Each row of a before or after table is a point. One or more steps were done to the points. Then noise was added and the rows were shuffled. The steps act on how far a point lies along the listed directions, d1 being the first. What was done? A step turns or swaps two directions, mirrors them in a line or flattens them onto one, adds a multiple of one to another, or multiplies one. Angles are multiples of 10 degrees, from the lower direction toward the higher: turns from -170 to 170, lines from 10 to 170 but not 90. Use the fewest steps. Two steps may share a direction if one is a turn and the other turns, adds or multiplies; they go together, in the order done. Otherwise the lowest direction goes first.

Directions:
(1): [ 29  34 -25]
(2): [-18 -17 -45]
(3): [-38  34   2]
Before, 9 rows:
[[-10 -22 -32]
 [ -5   1  20]
 [ -5 -16 -30]
 [-14 -22   0]
 [-26 -56  -3]
 [ -9  12 -17]
 [ 35 -26  29]
 [ -8 -16 -27]
 [  9 -39  20]]
After (9 x 3):
[[-21   1  -7]
 [ 35  24  13]
 [ 13  61  -7]
 [  7  28  -6]
 [-18  28   4]
 [ 43   0  31]
 [-22  26  10]
 [ 17  -7  -9]
 [-21  29   6]]
Steps: multiply d1 by -1; swap d2 and d3

Directions:
(1): [-58  35  -2 -12   0  23]
(2): [  0  11 -31  43 -48   4]
(3): [-18 -42  39  -1 -35  21]
Before (14 x 6):
[[  7  15   3 -26  41  -4]
 [ 14  -8  -4  -2   8   2]
 [  3  10 -10  10   1  -8]
 [ -8   7  18 -35  49   8]
 [ 26  -5  15 -30  40  -9]
 [  6 -29  32 -15 -12   2]
 [-16  34 -21  12  -6  17]
 [ 20  10   8 -20  37 -27]
 [  5  30 -25 -14  13  -8]
 [-19   1  22   5 -19   6]
 [-28  25   0  34 -31   9]
 [-37  33  -3 -34  35   6]
 [  9  39 -40  20  14 -16]
 [ 15   6  -8   4   3  -1]]
After, 14 rows:
[[ 19  58 -61  24  31 -25]
 [ 28  -5  14 -41  55 -12]
 [  0 -45  51 -24 -13  10]
 [-30  27  -7  50 -47   9]
 [ 25  19   4 -24  53 -33]
 [-12  43 -37  27 -16  14]
 [  6  13 -13  10   5 -13]
 [-32  47 -27 -12  19   5]
 [-22  -6  27  12 -35  13]
 [ 16 -10  -2  -6  15   3]
 [  9  44 -40  -6  20 -13]
 [ 12  25  -6 -24  47 -10]
 [ 15   9 -10  -1  11  -4]
 [ -8  14  13 -28  46   5]]
Steps: add 0.7 times d1 to d2; multiply d3 by 1.6

Directions:
(1): [-34  50  -5 -13  35  17 -18 -36]
(2): [-40  -6  15  27 -38  -2 -54   6]
(3): [ 15  17  39  23 -34  16  28 -46]
Before, 14 rows:
[[ -2   2  -3 -10   9  -6  28  -2]
 [ 28  -6  -8   0 -14  -4  31  -1]
 [ -5  -6   4   3  -7  -5  -7  -1]
 [ 26 -11   5 -11  -7   2  24  11]
 [-24  60  -6  -5  31  29  -9 -38]
 [ 19 -18 -24 -16  25  -3  20  29]
 [ 13 -16  -3  -7  -7 -11  11   1]
 [  8  -3   4   5 -17   2   0   1]
 [-22 -26 -15  11 -11 -14 -16  26]
 [ 28  -5   1  -4  -6  -4  21   4]
 [ 28   4  -6 -15  -6   6  31  -3]
 [ 15 -14  -2   3   0  -8   6  20]
 [  9 -17  -3  -9   4  -6  13  14]
 [ 12  -2  -3  -6   7 -10   6  -2]]
After, 14 rows:
[[ -2   5   7   4  -2   0   3  -9]
 [-14  16  -1   0  15   2 -18  -2]
 [  5  13  -3  -5   3   7   4  -9]
 [  0   8 -28 -30  20   1  -3  12]
 [-15  -3 -13 -10  11 -15   8  14]
 [-31   1 -18  -3  15   2 -35  20]
 [ -2  15 -15 -16  22  -2  -6   2]
 [ -5  18 -30 -17  23  -2   0  -1]
 [ 44 -43  -5  14 -30  -9  27  47]
 [-22   6  -3  -9  12   2 -13  -2]
 [  0   1  -8  -6   9 -11 -10   0]
 [-31  13  10  21 -19   4 -11 -26]
 [-11   7  -9 -14  12  -3  -6  -8]
 [ -7  13 -12 -24  23   8  -8   6]]
Steps: multiply d1 by -1; turn d2 and d3 by 80 degrees
